Each row is a point. To make a cloud, some directions were put in groups of two or more. Within a group, all points are equally far from the middle, so they leave a hole (a ring in 2 directions, a hollow ball in 3). The other directions are filled evenly. Then the cloud was stretched, turned, moved and blurred a little. How many holes are there, and how many directions does each take, smallest first?
(in the rows, 128 means zero)

Cloud (13 x 2)
[[ 56  80]
 [ 82  76]
 [148 148]
 [118 149]
 [102 188]
 [140 103]
 [165  83]
 [153 145]
 [ 54 196]
 [162  90]
 [106 116]
 [172 161]
 [102  87]]
Holes: 0

Cloud (19 x 3)
[[123  75 141]
 [148  94  73]
 [ 85 167 191]
 [ 57  91 118]
 [114  75 143]
 [166 111 196]
 [149 131  83]
 [134 195 162]
 [ 80 109 169]
 [158 101 175]
 [163 106 178]
 [ 67 124 152]
 [ 89 174 194]
 [118  60 101]
 [ 75 149 173]
 [153 168 127]
 [135  96 185]
 [ 78  68 116]
 [102  91 169]]
Holes: 1 (2)

Cloud (28 x 4)
[[ 72 119  95 177]
 [148  84  64 104]
 [153 158 130 206]
 [188 107  89 184]
 [165 147 125 208]
 [125  74 155 150]
 [154  81  74  93]
 [ 95 173 158 136]
 [105  76 153 128]
 [152  76  63 153]
 [153  92 175 139]
 [137  78  56 148]
 [212 141  96 124]
 [ 70 149 136 159]
 [122  76 160 141]
 [189 109 156  96]
 [110 160 115  85]
 [183 179  93 125]
 [156  94 175 138]
 [190 154 151 105]
 [146 178  68 175]
 [131  96  69  89]
 [145 177  83 192]
 [161 118 162 183]
 [ 72 152 128 172]
 [171  80  67 119]
 [154 155 140 204]
 [186 121  95 191]]
Holes: 2 (2, 2)

Cloud (52 x 6)
[[115 134  49 157 148 109]
 [ 64 139 113 172  99 159]
 [144 191 127 143 151 145]
 [115  68  85 180  87 136]
 [ 79 126 134 214 109 140]
 [ 57 125 159 120 171 168]
 [105 133 142 180 187 193]
 [159  73 146 202 161 142]
 [178  84  98 172  94  73]
 [ 75 145 193 169 138  97]
 [ 90 142 151 195  85  71]
 [130  77 138 107 107 187]
 [100 120  93 118 140  61]
 [133 101 126 103 219  66]
 [128 156 178  94 150 177]
 [161 157  93 135 104 107]
 [153 150 120 132 203 181]
 [145  92 155 101 181 111]
 [189 110  94  98 102 155]
 [151 152 155 106 196  55]
 [143  92 207 108 108 134]
 [ 79 124 185 182 177 117]
 [202 113 140 170 144 117]
 [102  87 189 185  92 120]
 [100 149 168 173 143 162]
 [ 79 162 103 206 119 154]
 [149 112 109  81 187 141]
 [ 97 131 123 175  34 154]
 [157 165 152  96 156 168]
 [146 182 128 115 192 132]
 [ 68 124 151 182 129 147]
 [ 48 123 137 147 138 155]
 [156 180 124 200  72 195]
 [119 115  67 111  69 147]
 [ 90 100 177 133 180 136]
 [140 183 112 107  70 127]
 [132 123 176 197 168 141]
 [124 187  88 151 116 134]
 [136  56 121 174 117 152]
 [184 155  79 157 165 165]
 [154 167 137 154 176 171]
 [ 88  95 121 216  77 115]
 [114  66 147 214 178 124]
 [142 164  81 157 121 104]
 [ 65 133 118 223 135  89]
 [120 101 225 152  91 113]
 [167 114 133 152 184 154]
 [143 144 180 234 152 106]
 [103  77 142 199  47  98]
 [135  96 170  89 119 178]
 [117 101 194 231 115 109]
 [155 144 180 111 197  61]]
Holes: 1 (3)

Cloud (82 x 8)
[[ 69  57 143 158 145  90 164 138]
 [128 147 102  98  65 158 122 144]
 [100  25 111 147 128 102  94 143]
 [ 98 112 166  91 156  35 141  91]
 [170 135 133 139  85  39 179  94]
 [127 107 101 140 201 149 128  56]
 [166 164 123  68  91 109 164 152]
 [212 134 161  84 134 113 177 131]
 [125 114 153  85 115  78 114  19]
 [139  87 115 215 160  40 129 118]
 [136  65 177 100  85 182 113 125]
 [203 126 187 163 110 109 178 118]
 [199 123 124 140  84 121 155  54]
 [174 116 149 122 185  48 115 168]
 [112 176 137 122 101 141  66 108]
 [189 115 128 138  93 149  89  53]
 [182 135  64 186 170 116 133 112]
 [ 89  60 157 183 158  85 172  92]
 [128  73 105 127  76 154 162  61]
 [144  92 114 117  46 157 129  86]
 [109  73  75  70 102 107 116  88]
 [118 132 171 137  68  90 196 112]
 [116  53  79 186 179  99 146 106]
 [119 146 144  80 187  68 173 120]
 [154 176 143 148  76 131  81  88]
 [104 103 140 112 142 192 100  72]
 [146  86 103 214 109 144  97 151]
 [175  67 167 172 178  59 158  77]
 [142 117 162 160 158 143  69 181]
 [168  80 172 127 143 156 168 174]
 [ 67  86 138 181 116  83 137  65]
 [164 151  71 160  93 103 114  69]
 [136 103 139 103 103 184 185  88]
 [141  73 112 192 104  94 179  60]
 [ 99  43 127 140 104  80 107 166]
 [ 76  99 158 157  86 169 110 146]
 [115 150  76 176  84 135 105 116]
 [149 116 180 157 110 171  70 157]
 [ 87  88 179 130 190 124  99 101]
 [159  29 169 143 137 159 108 128]
 [136 110 174  82 129 103 161 193]
 [153  62 128 170 121 120 152  25]
 [126  49 175 118 158  71 100  52]
 [155 158 152  72  86 104  85 159]
 [119 130  92 137  66 169 123 138]
 [159 128 114  61  96  79 113  51]
 [187 129 166 107 135 178 123  69]
 [149 104  81 160 179 105  63 140]
 [193 170 125  92 109  74 104 152]
 [174 109  91 111  61  73 134  93]
 [103 121 122  50 130 111  88  72]
 [124 189 148 100 104  73 173  95]
 [135  94 132  57 181 111  88 133]
 [160  94 224 125 160 133 116  93]
 [219 119 111 126 168  63 133  71]
 [184 144 139 131  72  94  95 179]
 [115  44 126 165  89  97  82 155]
 [134  74 183 135 173  87 202 120]
 [102 169 123 151 158 108 168 172]
 [ 98 106 171 199 101 143  89  92]
 [210 132 169 151 130  53 164  91]
 [128  74  53 123 154  97  92  79]
 [129 102 160 168  78 159 160 174]
 [197 129 150  84 168  42 127 110]
 [115 141 104 121 151  80 217 100]
 [196 129  72 151 103  72 103 133]
 [123 184 128 150  98  60 164  91]
 [124  59  90 193 189  77 142  91]
 [123 116 166 146  80 176 144 175]
 [145  62  61 114 168 101 116 141]
 [218 137 119 185 165  95 150 142]
 [136 125  95 140 120  67 208 149]
 [ 75 134 108 174 141  87  80 107]
 [172 123  88  74 139  88 163 160]
 [201 116 110 207 138  91 133 162]
 [171  92  78 159  78  68 130 138]
 [170 118 201 150 124 102 189  74]
 [193 119  89 118 173  39 137  80]
 [117 168 146  83 151 142 126  56]
 [121  43 152 109  83 176 118 108]
 [153 130  76 190  89 148 131 133]
 [197 128 138 159  94  74 165 173]]
Holes: 1 (8)
